Each row of a before or after table is a point. One or more steps were done to the points. Then noise was added and the rows were shuffled. The steps act on how far a point lies along the listed directions, d1 being the first. Name the steps. A step turns or swaps two directions, mirrors them in a line or flattens them onto one, adds a multiple of one to another, or multiplies one. Angles are multiples of 10 degrees, from the lower direction toward the higher: turns from -170 to 170, lines from 10 to 170 but not 90. Use the fewest steps. Two steps may share a direction if one is a turn and the other turns, adds or multiplies; they go together, in the order done. Otherwise the lowest direction goes first.
In the rows, 128 means zero.

Directions:
(1): [183 110]
(2): [146 183]
Before (12 x 2)
[[159 167]
 [ 86  61]
 [122 165]
 [ 91 104]
 [119  94]
 [119  75]
 [112  89]
 [ 83  88]
 [ 67  83]
 [143 118]
 [111  80]
 [ 23 106]]
After (12 x 2)
[[117  76]
 [126 176]
 [141  80]
 [147 117]
 [107  68]
 [ 59  95]
 [144  85]
 [154  65]
 [ 99 171]
 [113  97]
 [137  45]
 [143  69]]
Steps: add -0.7 times d2 to d1

Directions:
(1): [172 185 102 159]
(2): [ 59 160 106 150]
(3): [125 169 129  57]
(4): [122 157 203 146]
Before (13 x 4)
[[131 131  95 187]
 [ 93  84 249 135]
 [142 151  87 103]
 [114 131 158  92]
 [142 109 101 150]
 [144 106 103 101]
 [ 97  99  97  85]
 [147 148 101 123]
 [166  84  91 110]
 [132 145 111  98]
 [112  62 130 115]
 [121 171 116 132]
 [164 110  69 160]]
After (13 x 4)
[[180 102  88 169]
 [151 135 150 170]
 [147 128  69 149]
 [ 63 118 125   7]
 [158 138 140 156]
 [101 133 166 103]
 [ 85  73 123 125]
 [133 133 158 150]
 [134  99 148 154]
 [167  79 132 159]
 [147 106 107 149]
 [133 162 132 141]
 [ 75  94 153 165]]
Steps: add -0.5 times d1 to d2; swap d3 and d4

Directions:
(1): [128  88 142 194 191 137]
(2): [187 160 122 170  97 182]
(3): [ 51 126 112 165  87 158]
(4): [135 112 205 152  81  93]
(5): [154  80  68 151  94  85]
(6): [137  57 142  88 114 184]
Before (9 x 6)
[[ 97 124 140  94 141 208]
 [218 160 119 122 108  84]
 [102  61 114 169 154 115]
 [129 189 101 118  97 166]
 [194 202 186  95 166 111]
 [114 156 106  97 116  75]
 [178 157  77 111 132 150]
 [120 159  49 151 106 147]
 [147 174  84 127  74 118]]
After (9 x 6)
[[ 94  40 111 135 167 112]
 [237 182 102 163  98 121]
 [225 208 192 146 134 137]
 [179 186  81 135 124 181]
 [ 89 133 161  82 124 193]
 [144 189  74 152  84 129]
 [122 203 110 139  95 169]
 [110 154 105 101 142  62]
 [102 171  54 157 123 160]]
Steps: turn d1 and d6 by 20 degrees; turn d2 and d3 by 20 degrees; multiply d2 by 1.6; turn d4 and d5 by 20 degrees

Directions:
(1): [108 160 100 104 234 124  98 139 145]
(2): [ 90 117  89  76  97 203  83 124  98]
(3): [ 97  80 212 138 143 148  90 179 144]
Before (13 x 9)
[[129 110 162 133 102 127 125 147 129]
 [130 109 168 156  90 109 145 136 142]
 [140 103 166 148 100 117 125 131 136]
 [129 141 109 116 140 127 138 114 126]
 [152 141 136 148 138 103 142 116 144]
 [133 113 168 160 107 115 144 137 134]
 [129 123 139 142 126 134 124 133 130]
 [154 141 119 143 126 106 147 113 128]
 [146 106 160 158 107 108 146 138 138]
 [142 147 103 124 122 130 134 116 120]
 [127 142 118 134 137 126 144 129 119]
 [156 129 140 164  90 100 169 115 132]
 [150 124 156 161 113  98 160 131 124]]
After (13 x 9)
[[129 120 137 140 115 139 125 131 125]
 [148 112 142 150  51 127 161 117 102]
 [128 146 110 117 164 121 136 118 132]
 [134  99 158 152  44 139 148 124 113]
 [135  91 163 153  10 134 154 122 119]
 [152 139 111 137 110 116 146 109 121]
 [124 146 115 132 147 126 141 130 120]
 [161 109 138 163   8 123 181 101 110]
 [134  98 164 135  55 137 133 140 117]
 [146 146 112 132 128 120 139 120 126]
 [143 144 115 132 129 122 133 109 134]
 [147  92 150 150  41 135 150 124 116]
 [144  89 163 146  37 135 132 120 119]]
Steps: multiply d1 by 2.5; flatten d2 and d3 onto the line at 70 degrees

Directions:
(1): [ 98 126 111 191 174  66 172 162 144  73  94]
(2): [158 145 179 101 185 153  71 170 188  91 115]
(3): [134 206  48  66 126 130 136 156 117 115  94]
(4): [144 162  99 169  72 131 112 129 176  77 208]
(5): [ 61 157 173  98 113 165 206 134 177 135 138]
Before (8 x 11)
[[ 88 165 150  82  98 153 178 128 119 179  82]
 [117 249 135  68 111 185 140 194 199  75 147]
 [101 164 179  93 167 148 157 166 165 125 106]
 [146 130 152  97 156 140 108 176 128 125  68]
 [108  50 143 180 102 126 139  87  66 151 170]
 [130  54 211 128 137 174  81  98 135 166 163]
 [135 123 140 132  84 132 114 140 126 113 171]
 [164 209 105  34 158 145  87 191 114 121  79]]
After (8 x 11)
[[ 88  40 150 187 113 114 152  80  87 167 153]
 [ 90  97  85 202 141  76 176 133  82  94 126]
 [ 97 159 141  82 116 141 171 133 106 180  59]
 [114 129 130 140  82 121 144 142 121 110 165]
 [116 196 196  45  76 232 131 138 169 151 179]
 [163  97 170 101 126 157  87 143 107 156 100]
 [182 160 148  33 105 185  54 134  91 182 133]
 [114 127 205  85 151 166 137 135 140 168 119]]
Steps: turn d2 and d3 by -40 degrees; turn d1 and d2 by 60 degrees; turn d4 and d5 by 20 degrees

Directions:
(1): [ 77 140 123 166 140 243 107  86 135 165  90 119 114 156]
(2): [171 116 133 124  40 110 149 105  98 167  71 136  48 151]
(3): [127 184 141 181 144  87 157 143 183 176 105 208 152 170]
(4): [154 115 147 168 141 152 122 168 175  22  95 146  68 138]
(5): [156 180  40 139 141 138 168 157 153 145 179  72  78 151]
(6): [159 211 180  71  97 160 159  74 145  83 148 121 153 153]
Before (10 x 14)
[[107 212 155 163 133 206 160  70 174 201 116 164 201 180]
 [118  83  92 149  61  83 142 123 101 210  82 101  79 142]
 [142 201 117 147 166 153 195 167 174  77 155  93  77 174]
 [137 111 108 125 122 107 112 108  98 248 152 110 147 124]
 [ 98 202  51 125 117 215 120  95 124 239 138  69 134 153]
 [155  56 134 126 107 155  99 129  84  98  91  44  49 103]
 [ 91 108  90 195 213 166 103 140 145 143  91 148  88 178]
 [102 206 157  81 107 197 144 101 145  79 150 117 130 159]
 [225 135 142  78 149  58 159 136 121  83 169 105 110 112]
 [109 147 148 215 180  98 108 176 187 129 105 160 182 123]]
After (10 x 14)
[[139 199 179 179 156 107 129 152 196  88 113 160 194 135]
 [172 142 145  98  41  89 171  95 122 128 109  91  92 144]
 [136  62  92 200 158  63 135 202 165 143 116 166 139 106]
 [174 122 157  83  98 111 129  97  85 140 120  55 108 114]
 [176 152 124  92 184  18 156 164 150  85 161 158 136 156]
 [124 155 122 143 182 231 125  70 126 167 112  98 103 152]
 [ 87 161  82 187 215 123 177 198 167 133 168 103 100 162]
 [157 126  34 115 153  52 113 204 123 129 188  77 128  85]
 [178 135 137  91 111 126 122 112 113 140 162  89 122 116]
 [ 53  74  73 171 164 122 103 193 119 165 130 130 108 123]]
Steps: turn d1 and d6 by -150 degrees; add -0.5 times d5 to d2; flatten d3 and d4 onto the line at 30 degrees

Directions:
(1): [102 119 126  94 143 175 110  36 209 124 173 118 127 187 178 109 131  84
  73 102]
(2): [184 132 136 121 136 148 128 198 184  70  44 168 100 170 125 154  93  60
 121  94]
(3): [146 105 116 137 141 181  91 142 101  41 101 122 161 108 153  89 162 220
  64  85]
Before (14 x 20)
[[111 108 117 124 138 171 108  88 116  90 153 111 164 119 153 128 162 178
   86  98]
 [146 121 134 134 136 130 125 121 120 131 133 125 128 121 117 135 120 150
  111 127]
 [ 91 120 129 129  98 105 126 140  64 141 145 112 152  73 102 108 154 198
  139 138]
 [129 124 131 137 125 137 114 125 109 107 128 121 148 111 138 102 132 204
  118 135]
 [168 137 139 111 129 141 119 169  95  84 109 131 134  97 110 118 136 174
  109 134]
 [133 147 117 100 139 165 117 117 176 107 135 132  97 161 133 127 121  92
  119 111]
 [106 132 137 128 128  85 134  88  73 203 155 104 132 106 114 129 117 119
  173 182]
 [139 110 135 121 138 143 133 125 169 134 111 172 116 167 145 140 122  57
  111 124]
 [120 126 113 154 114  93 154 142  22 135 137 120 158  74  90 120 141 178
  161 163]
 [157 148 145 137 112  84 166 192 124 142  88 166 111 127 101 176 103  80
  187 148]
 [147 111 133 148 130 142 111 148  84  88 114 117 167  86 129 104 155 213
  121 126]
 [152 117 135 143 141 164 114 144 126  87 111 136 140 123 146  90 140 166
  104 103]
 [131 127 122 117 134 164 102  97 144 113 122 140 133 154 151 134 138 114
   98  94]
 [ 86 144 127 141 114  97 148 124  84 199 179 118 134 127 132 129 138 133
  172 171]]
After (14 x 20)
[[124 104 113 146 136 165 104 127  67  67 134 112 177  82 139 120 173 230
   91  97]
 [ 89 136 139 104 134  99 136  36 133 218 179 104 121 148 137 132 104  63
  159 176]
 [143  98 129 127 146 197  85  99 139  50 125 112 173 127 172  78 164 205
   58  88]
 [144 132 123 146 122 132 111 158  74 116  98 142 144 105 119 141 143 165
  136 114]
 [146 119 133 133 138 138 124 114 128 123 136 122 130 123 120 131 121 153
  100 121]
 [ 96 113 111 103 139 164 127  26 151 109 177 118 149 170 164  99 137 101
   76 117]
 [ 79 111 129  98 113 161 106  61 150 117 171 111 152 137 151  90 152 153
   75 103]
 [147 118 137 146 124  98 148 181 109 156  94 176 116 121 104 155 123  90
  161 153]
 [158 112 131 150 144 175 103 152 111  63 103 135 150 113 151  77 150 197
   90  94]
 [147 154 119 129 124 118 133 184 100 123 112 133 101 109  91 140 123 136
  167 140]
 [162 128 139  93 140 180  96 125 141  54 119 129 137 130 141 100 142 163
   60 106]
 [ 74 146 130 118 121 110 149  78 138 213 201 121 122 167 152 132 129  80
  157 164]
 [140 149 148 106 123 110 163 122 205 157 119 167  98 188 133 174  90   7
  158 132]
 [129 116 126 129 133 162  98 106 131  83 131 116 152 126 159  89 138 212
   88 116]]
Steps: mirror d1 and d2 in the line at 100 degrees; multiply d3 by 1.6

Directions:
(1): [138 152 112 102 181 175 190  70 185  92 177 148 103 131  86 154 155 161
 200 117  79 110 132 209]
(2): [111 153 144 134 168 122 215 115 109 206  60 112 108 203 126  96  55  93
 109  76 124 101 137 163]
(3): [ 96 169  88 142  76  78 138 141 106 146 153 104 242 118  98 112 110  99
 203 128 157 155  92 197]
(4): [173 107 162 158  87  93 146 117  79 114 124 178 135  39  78 125  96 146
  78 107  83  37  93 169]
Before (11 x 24)
[[113 133 113 152 119 113 162 129  81 143 110 120 151 137 118  84  94 110
  134 114 126 118 119 167]
 [129 113 101 141  73  97  32 170 100  94 144 136 171  73 139 150 171 142
  136 163 167 154 110 105]
 [103 158 103 102 162 134 131 121 152 130 160 112 138 191 137 135 141 100
  208 148 136 184 132 139]
 [ 90 121  82 122 103 114  92 140 142  87 173 108 180  92 131 144 180 157
  181 146 140 175 113 142]
 [152  97 141 107  86 142  62 170 111 117 107 115 110  97 159 128 151 177
   69 157 115 129 134  44]
 [104 135 141 147  98  61 111 124  67 158 109  94 174 108 138  86 104 108
  151 111 173 148 113 111]
 [104 147 119  99 198 163 110 127 165 164 109  66  72 232 205 133 141 100
  148 138 164 193 173  66]
 [114 104 138 158 111 133 111 149 100 145  92 125 120 133 170 119 123 126
   90 107 169 124 128 115]
 [116 146 137 124 183 176 195 137 142 147 108 132 125 173 131  95 116 131
  152 111 134 142 140 127]
 [159  84 184 138 188 153 121 124 129 156  56 128   7 134 159 125 107 124
   25 106 116  86 158  38]
 [102 113 140 136  79  83  81 164  98 163 121 102 185  95 112 106 108 114
  110 123 158 146 118 119]]
After (11 x 24)
[[ 95 126 139 153  98  62 105 121  79 154 116  94 172 106 134  92 113 106
  155 112 173 156 114 104]
 [120 119 104 143  89  94  69 166 100 125 118 126 165 110 132 141 140 126
  125 140 170 145 116 114]
 [148 108 140 111 102 141  81 164 112 138  93 113 103 117 167 123 135 164
   66 144 119 129 135  45]
 [156  80 183 134 184 157  99 124 140 136  71 130  15 125 160 135 123 133
   37 124 116 105 161  19]
 [102 119 138 126  84  93  84 169 108 171 115 103 188 102 118 112 103 109
  119 125 162 157 128 115]
 [111 133 109 150 117 124 144 136 100 131 123 124 159 136 126  93 115 113
  143 132 128 142 121 150]
 [154 118 151 127 151 122 110 123 123 138 113 111  80 133 161 134 120 116
  101 128 118 109 135 103]
 [ 94 127  92 135 114 107 121 134 122 111 146 113 171 100 116 132 151 148
  158 130 132 146 110 157]
 [128 146 122 121 142 115 149 118 125 124 156 141 142 138 105 136 118  96
  176 131 110 134 110 170]
 [114 101 136 154 110 131 109 155  97 144  97 121 125 134 174 116 127 124
   92 107 170 129 130 112]
 [126 136 138 130 164 165 178 139 129 129 116 148 134 137 124  99 132 144
  148 118 125 126 131 130]]
Steps: multiply d2 by 0.4; multiply d4 by 0
